Each wall is flat, endless, passes through zero and stands at right angles to its row. A trip goes straight from one point to another. Which walls does it cross, in order?

Walls:
(1): [-0.33  0.11  0.13]
(2): [0.07 0.23 0.25]
(3): [-0.45 -0.34 -0.16]
(4): [-0.24  0.22 -0.74]
(5): [-0.57  0.01  0.06]
(6): [ 0.06 -0.16  0.57]
(7): [-0.46  0.05 -0.40]
Trips:
[-0.32 -0.12 -0.83] to [-0.04 -0.08 -0.11] => none
[ 0.23 -0.03 -0.11] to [0.41 0.10 0.11] => 4, 2, 6
[ 0.05  0.23 -0.17] to [-0.28  0.38 -0.08] => 1, 5, 3

Walls:
(1): [ 0.10  0.13  0.31  0.20 -0.31  0.10  0.04  0.07 -0.02]
(2): [ 0.12  0.49  0.17  0.00  0.17 -0.30 -0.23  0.71  0.29]
(3): [-0.57  0.00  0.15 -0.12 -0.40 -0.20 -0.02  0.23 -0.26]
(4): [-0.08 -0.28 -0.05  0.21  0.40 -0.05 -0.57 -0.36  0.31]
(5): [-0.10 -0.28 -0.22 -0.06  0.08  0.18 -0.34  0.14 -0.12]
(6): [ 0.00 -0.05 -0.19  0.20 -0.07 -0.53  0.00  0.19  0.51]
Trips:
[ 0.01  0.26 -0.23  0.15 -0.30 -0.32  0.49 -0.22 -0.34] to [ 0.07 -0.09 -0.10 -0.25 -0.62 -0.54  0.10  0.10  0.20] => 2
[ 0.39 -0.08  0.45 -0.31  0.50  0.21  0.19  0.06 -0.19] to [-0.05 -0.36 -0.16  0.55  0.20 -0.02  0.40  0.02  0.15] => 2, 4, 6
[ 0.17  0.12  0.03 -0.15 -0.01  0.43  0.06 -0.16 -0.68] to [ 0.03 -0.36  0.55  0.47 -0.48  0.46 -0.34  0.03  0.35] => 3, 4
[-0.35  0.35  0.49 -0.04  0.29 -0.14  0.35 -0.01  0.33] to [ 0.19 -0.04  0.08 -0.27 -0.12  0.06 -0.11  0.08  0.07] => 6, 3, 5
[-0.03 -0.21  0.32  0.28  0.18 -0.33 -0.57 -0.20  0.23] to [ 0.05 -0.17 -0.14  0.35  0.40  0.13  0.09 -0.23 -0.21] => 2, 6
[ 0.10  0.17 -0.34  0.13  0.50  0.11  0.01 -0.18  0.45] to [ 0.00  0.27  0.07 -0.06  0.16  0.02 -0.23 -0.06  0.05] => 6

Walls:
(1): [-0.49 -0.13 -0.23  0.07  0.26 -0.18  0.24  0.02  0.00 -0.29  0.22 -0.12
 -0.20 -0.40 -0.27  0.20 -0.22 -0.09 -0.02 -0.16]
(2): [ 0.14 -0.04 -0.25 -0.22 -0.01  0.00 -0.07 -0.23  0.11  0.13  0.18 -0.31
 -0.17 -0.67  0.05 -0.01  0.20  0.52 -0.06  0.32]
(3): [-0.34 -0.16  0.15  0.02 -0.07 -0.24 -0.27  0.34 -0.21  0.22 -0.03  0.08
 -0.65  0.10  0.22  0.02  0.28  0.60 -0.42 -0.14]
(4): [-0.10  0.20 -0.17  0.18 -0.24  0.13  0.20  0.34 -0.05 -0.11  0.12  0.26
 -0.24  0.20  0.08  0.16  0.21 -0.32  0.15 -0.15]
(5): [ 0.04 -0.02  0.25  0.08 -0.11  0.28 -0.13 -0.16  0.46  0.07  0.05 -0.15
  0.37 -0.38 -0.02  0.16  0.24 -0.18 -0.14 -0.44]
(6): [-0.28  0.26  0.06 -0.17 -0.65 -0.26  0.16  0.00  0.24 -0.20 -0.69 -0.18
  0.15  0.16 -0.01  0.05  0.02  0.07  0.08  0.43]
(7): [ 0.27  0.08  0.38  0.03  0.10 -0.06  0.11  0.16 -0.25 -0.12  0.48  0.02
 -0.34  0.29  0.06  0.05 -0.08 -0.14 -0.09  0.00]
Trips:
[ 0.22 -0.11  0.20 -0.18 -0.01  0.12  0.09 -0.19 -0.02  0.51  0.18  0.58
 -0.02 -0.10  0.43 -0.36  0.39 -0.07 -0.35 -0.60] to [-0.37  0.69  0.11  0.72  0.60 -0.37  0.11 -0.25 -0.06 -0.37  0.19 -0.32
 -0.59  0.61  0.01  0.11 -0.15 -0.39 -0.12 -0.29] => 1, 5
[-0.11  0.05 -0.05 -0.26  0.33  0.16  0.49  0.18  0.07  0.04  0.03  0.42
 -0.31  0.20 -0.47  0.47  0.31  0.47  0.09  0.09] to [ 0.01 -0.18 -0.20  0.16  0.17  0.03  0.48  0.04  0.33 -0.22 -0.05 -0.03
  0.15 -0.37 -0.28 -0.38  0.01  0.22  0.10 -0.66] => 7, 5, 3, 4

Walls:
(1): [ 0.03  0.10  0.36 -0.29 -0.24 -0.10 -0.87 -0.16 -0.06 -0.05  0.10 -0.43
  0.41 -0.56 -0.07  0.23  0.02 -0.23  0.08 -0.17  0.03  0.00 -0.45 -0.21
 -0.11 -0.28  0.09  0.05 -0.45 -0.02 -0.19  0.41  0.48  0.06 -0.52  0.13
  0.19 -0.07 -0.29 -0.05  0.09  0.01 -0.10  0.14  0.38  0.23  0.09  0.12]
(2): [ 0.26  0.07  0.04 -0.04  0.06 -0.25  0.01 -0.12 -0.28  0.45 -0.04 -0.38
  0.30  0.03 -0.14 -0.32 -0.37 -0.09 -0.04  0.16  0.07  0.15  0.09  0.02
  0.24  0.55  0.12 -0.05  0.14 -0.24 -0.29 -0.07  0.29  0.20  0.09 -0.12
 -0.40 -0.11  0.04 -0.07  0.04  0.23 -0.06 -0.04 -0.37 -0.01  0.07  0.01]
(3): [ 0.11  0.23 -0.46 -0.29 -0.22 -0.13  0.23  0.65  0.16 -0.01  0.15 -0.06
  0.31 -0.02 -0.05  0.36  0.05  0.05 -0.23  0.61  0.10  0.18 -0.14 -0.12
 -0.11  0.11  0.23  0.07 -0.23 -0.27  0.38  0.11  0.02  0.28 -0.27 -0.13
 -0.12 -0.10 -0.95  0.18  0.12 -0.54 -0.07 -0.40  0.20  0.41 -0.50  0.20]
(4): [-0.29 -0.08  0.04 -0.34 -0.38 -0.52  0.02 -0.36  0.22  0.01  0.05 -0.31
 -0.13 -0.14  0.25  0.19  0.05  0.31 -0.39  0.06  0.35 -0.33  0.01  0.07
  0.28  0.05  0.30 -0.13  0.14  0.16 -0.04  0.04 -0.07 -0.42  0.30 -0.25
 -0.53 -0.18 -0.47  0.07 -0.32  0.03 -0.22  0.14 -0.08 -0.29 -0.44  0.03]
(5): [-0.35  0.09  0.05  0.35 -0.11 -0.05  0.16  0.24  0.02 -0.57 -0.02  0.30
  0.17  0.10  0.10 -0.20  0.09 -0.08 -0.23  0.37  0.52 -0.27  0.00 -0.49
  0.55  0.05  0.20 -0.39 -0.46  0.09  0.38  0.37 -0.35 -0.31 -0.19 -0.38
  0.11  0.70  0.23 -0.12  0.07 -0.65 -0.10 -0.03 -0.17 -0.52  0.03  0.24]
Trips:
[ 0.12 -0.08 -0.35 -0.08 -0.27  0.21  0.34  0.21  0.27  0.11 -0.03  0.49
 -0.32  0.28  0.51  0.04  0.22  0.09 -0.10 -0.30 -0.22 -0.14 -0.15  0.22
  0.00  0.30 -0.50  0.18 -0.01 -0.21 -0.09  0.31  0.54  0.19  0.01  0.00
  0.03 -0.04  0.16  0.20 -0.14 -0.05  0.28 -0.02 -0.51  0.02 -0.46  0.56] to [ 0.01 -0.47 -0.04  0.04  0.06 -0.31 -0.28  0.49  0.27  0.62  0.15  0.09
  0.04  0.19 -0.08  0.03 -0.29  0.18  0.13  0.24 -0.12  0.22  0.02 -0.10
 -0.14  0.09  0.10 -0.18 -0.01  0.02  0.14  0.00  0.04 -0.05  0.01  0.38
 -0.14  0.17 -0.07 -0.11 -0.39  0.25 -0.54  0.26  0.22 -0.02 -0.24  0.32] => 4, 2, 1
[ 0.01 -0.12 -0.33  0.24 -0.16 -0.44  0.16 -0.07  0.20 -0.25  0.18  0.34
 -0.52 -0.35  0.13 -0.05 -0.01  0.28 -0.11  0.04 -0.18 -0.30  0.20 -0.15
 -0.05 -0.03  0.00 -0.05  0.24 -0.23 -0.03 -0.08  0.14  0.30 -0.34  0.21
 -0.28  0.22 -0.13 -0.60  0.10 -0.26 -0.40 -0.63 -0.39  0.03  0.02 -0.43] to [-0.15  0.15 -0.32 -0.37 -0.33  0.06  0.06 -0.40  0.19  0.13  0.35  0.37
 -0.03  0.31 -0.20  0.37  0.03 -0.16 -0.17  0.11  0.10  0.48 -0.27  0.25
  0.00  0.20  0.62  0.48 -0.10 -0.69  0.46 -0.21  0.18  0.29  0.07 -0.30
  0.04 -0.20 -0.65  0.35 -0.03 -0.14  0.25 -0.14 -0.06 -0.12 -0.16 -0.05] => 2, 5
[-0.22 -0.01 -0.05  0.13  0.00  0.42  0.44 -0.45 -0.43  0.24  0.09 -0.25
  0.08  0.07 -0.26 -0.43  0.03  0.42  0.01  0.56  0.44 -0.05 -0.39  0.04
 -0.46  0.28  0.34 -0.11 -0.29 -0.26  0.29 -0.59 -0.26 -0.16  0.06 -0.38
 -0.18 -0.27 -0.30  0.28 -0.07  0.23 -0.25  0.44 -0.24  0.00 -0.27 -0.06] to [ 0.01  0.38  0.19 -0.20  0.00  0.33  0.30  0.49  0.31 -0.24 -0.41 -0.58
  0.07 -0.36  0.36  0.07 -0.44 -0.20 -0.13 -0.02  0.52  0.13  0.39 -0.31
  0.18 -0.08  0.33 -0.07 -0.12 -0.25 -0.09  0.36 -0.76  0.11 -0.56  0.28
 -0.57 -0.52 -0.24  0.42  0.23  0.06 -0.30  0.61 -0.27 -0.28 -0.09  0.16] => 1
